Each wall is flat, endless, passes through zero and stands at right angles to its row. A trip goes straight from one point to another. List the walls that it crosses, first one first.

Walls:
(1): [5.4 3.0]
(2): [ 2.0 -1.8]
Trips:
[-0.9 -4.2] to [ 1.6 -1.8] -> 1
[ 3.1 -0.9] to [0.3 1.4] -> 2
[-9.3  0.3] to [-3.5 -2.4] -> none
[-3.3 -2.5] to [-4.8 -6.4] -> 2
[-5.0 -0.2] to [-2.9  0.4] -> none
[ 0.8 -6.2] to [-0.9 -3.1] -> none

Walls:
(1): [ 2.2  4.2  2.7  0.0  3.8  1.5 -3.2  2.4]
(2): [-1.6  6.0  1.8 -0.8  2.6  0.9  5.8 -3.5]
Trips:
[-2.0  2.7 -1.2  0.2  5.8 -2.2 -2.1  4.4] to [  1.3   1.6  -1.8   1.2   0.1  -0.3 -10.7   6.1] -> 2
[-3.2 -6.1  0.9 -5.0 -0.8  3.5  3.0 -1.2] to [ 5.2 -3.9 -1.8  1.0 -0.4 -2.1 -8.8  1.2] -> 1
[-0.2  0.3  1.0 -6.2  3.7 -2.7 -0.7 -3.5] to [-1.7  8.3  1.8 -3.0  6.7 -4.2  0.0  4.8] -> none
[ 4.9  3.1  1.4  0.1 -1.0 -1.7 -0.5 -1.7] to [-5.0  6.5 -3.5  3.7 -0.6 -3.4  2.2 -1.5] -> 1
[ 8.2  2.5 -0.8 -2.3  3.1  0.6  5.1 -2.2] to [ 3.3  1.3 -1.7 -0.5 -3.4 -1.0  4.1  5.2] -> 1, 2

Walls:
(1): [ 4.2  3.6  0.3  2.2 -4.4  4.8  2.3  4.2  2.5 -7.1  3.8  1.4]
(2): [ 0.1 -4.7 -3.5 -0.1  0.4  5.4  0.4  2.5 -1.4 -5.0 -1.5 -1.3]
(3): [-3.8  2.5  3.2 -4.5 -6.0  1.3  3.5 -0.6 -1.5  3.2 -6.1 -0.9]
Trips:
[-1.9 -0.7 -2.1 -5.5 -4.6  5.0  6.9 -1.2 -4.7 -3.8  3.9  4.1] to [ 2.2  4.9 -0.3  4.2 -1.6 -1.2  0.8 -2.3  1.3 -0.6 -4.7  0.4] -> 2
[ 3.4 -0.6  5.7 -2.4 -2.7 -2.9 -5.3 -0.1  0.2 -9.0  0.3  2.9] to [ 3.4  2.0  1.4 -0.6 -0.8  0.4 -2.5  3.2  4.3 -3.9  2.2  1.6] -> none
[ 0.6 -6.7 -0.2 -0.3  1.4  0.9 -4.5  2.3  0.9  0.6  0.8 -0.2] to [ 1.7 -6.4  5.2  0.8 -4.3 -6.3  4.4 -1.7  6.8 -3.5 -0.5 -0.8] -> 1, 2, 3
[ 5.1 -1.7 -0.9 -1.3  1.7  1.6 -0.5  3.5 -4.9  0.3  7.6 -1.5] to [-7.6  2.0 -3.4  0.7  1.2  2.4  0.8 -2.4 -2.7  1.8 -3.1 -0.9] -> 1, 3
[-4.0 -0.8  3.3 -6.2  1.5 -0.2 -1.2  5.1  4.4 -4.2 -4.3  0.3] to [-1.4  0.8 -2.7  0.1 -1.0  2.5 -4.1  7.7  0.2 -2.5  5.8 -1.5] -> 3
[ 2.9  0.6 -2.6 -1.1 -4.1 -6.9  2.3 -2.8  1.6 -5.0 -1.5 -2.8] to [-4.5 -1.2 -2.5  4.3 -5.6 -4.4  5.1 -0.4  3.1  3.0  0.7  6.5] -> 1
[ 6.9 -4.2  1.3 -3.2  1.8 -5.2 -0.7 -1.3 -1.0  5.1  1.4 -5.1] to [-0.6  1.5  0.4  2.0  6.1 -2.7 -2.9  0.9 -1.6 -5.0 -4.2  0.2] -> 2

Walls:
(1): [ 4.8 -4.0  2.3 -5.8  2.2  2.6 -0.6 -1.4 -1.7  2.3 -0.2  3.3  0.3  4.0
 -4.5  0.6  1.1 -5.4  3.7  2.3  0.6  3.0 -2.8 -3.4]
(2): [ 4.9  2.4 -2.6 -1.3  1.2  0.3  3.7  1.1  7.7 -0.8 -0.2  3.9 -0.4 -4.7
  6.6  3.1 -2.7 -0.1 -4.9 -0.4  4.0  2.4 -2.0  7.7]
(3): [-4.2  0.7 -6.9 -2.2 -5.0 -6.2 -4.3  1.3  8.1 -4.0  7.8  3.2  1.3 -4.1
 -2.7  1.8  6.3 -0.6  0.3  2.1 -1.7 -0.8  1.1 -3.0]
(4): [-2.5  5.7  1.0  3.8  2.3  0.6  4.2 -6.7 -4.6  0.1 -0.9  6.0  1.9  9.4
  1.2  2.7 -6.4  1.2  3.8  1.6  2.3 -3.0  1.4 -1.9]
(5): [-1.0  2.2 -0.4 -3.8 -2.4  0.6  2.7  2.4 -2.8  4.2  6.6  1.2 -4.7  0.8
 -6.8  2.9  0.6 -1.3  4.3  3.3  1.3 -5.3  2.4 -1.2]
(6): [-2.8  7.9  1.3  4.8 -1.1  2.2  7.4 -4.4 -2.0  5.2 -4.5 -1.9  1.3  0.2
 -3.6 -1.5  1.7  0.8 -1.5  0.8 -5.2 -4.3 -3.0 -2.4]
(7): [ 0.6  1.8  1.4  0.2  1.0  0.5  5.0  1.3 -3.0  3.9 -3.7  2.2 -5.0  1.6
  1.5 -2.4  0.2 -1.4  6.8 -1.5  0.4  3.5  3.0  5.1]
(8): [-4.0 -5.5 -2.4 -1.5 -3.5 -4.1  1.4 -4.9  1.5 -2.7  4.5 -1.8  1.9 -1.4
  1.2 -7.3  3.8 -1.2  1.2  4.3 -2.1 -1.3  2.0  3.5]
Trips:
[-1.7 -1.6  7.3 -1.4 -3.6 -4.5  0.2  2.5 -1.4 -2.1  3.3 -1.6  2.1 -0.1
 -1.4 -0.2 -4.9  2.7 -1.3  0.0  4.8 -0.7  1.2  1.7] to [-3.0  0.7 -2.5  1.7 -2.3 -2.0  0.4 -4.6 -1.5  3.3 -5.2  2.2 -5.3  0.3
  2.7 -0.8  6.3  2.7  2.1 -0.3  2.5  3.0 -1.3 -3.5] -> 7, 6, 5, 3
[ 0.7 -8.2 -1.5 -1.1  1.1  0.6 -6.8 -1.7  4.7 -0.7  0.5  0.2 -3.7  0.0
  4.6 -0.9 -0.8 -1.5  1.9  3.3 -1.3 -4.5 -3.5 -3.2] to [ 2.0  1.7 -2.5  1.2  6.0 -1.7 -1.9 -1.7 -1.1 -1.4  2.8  1.8  2.5 -2.9
  5.0 -3.5  1.0 -2.0  6.3 -2.1 -1.0 -6.7  3.8 -4.8] -> 4, 1, 5
[ 0.0  2.1 -1.1 -2.7  2.3 -7.6  4.2  6.0  1.8  0.7  0.6 -1.9 -4.8 -3.6
  0.9  1.3 -3.0 -2.4 -0.2  0.3 -2.6  5.0 -3.6 -1.7] to [-1.7  0.4  0.4 -1.4  4.7  1.3 -3.5 -3.3  4.7 -0.3 -0.9 -1.1  0.1  1.9
  3.1 -6.7  2.3 -0.5 -4.5 -4.4  3.2  1.7  1.7  4.0] -> 5, 8, 3
[-0.5 -0.7 -0.6  1.0 -5.8 -0.4 -1.7 -2.9  1.8  3.7 -2.1 -1.6 -6.8  0.9
 -4.4 -4.2  3.2  4.2 -0.5  7.6 -3.2 -3.4  1.3 -2.0] to [-0.9  0.1 -8.0  3.2  1.6  3.7  2.5 -3.1 -4.2  6.2 -2.8 -0.8  3.5 -0.4
  0.1  0.8  2.0  0.0 -0.9 -1.6 -5.5  1.8  6.2  7.3] -> 7, 3, 4, 5, 2
[-6.6  1.6  0.4  1.1  5.0  4.0  6.4 -8.3 -1.3 -0.4  5.9 -9.9  6.7 -4.9
 -2.3 -0.9 -3.3  0.5 -0.1 -6.9  1.0 -2.3  2.2  3.1] to [ 6.6  4.3  4.8  3.5  0.8 -3.0 -1.1  3.6  1.5 -6.3 -5.4  2.7  2.9  6.1
 -2.6  0.7  1.5  3.0 -0.7 -1.2 -0.5 -4.0 -0.3  1.3] -> 8, 2
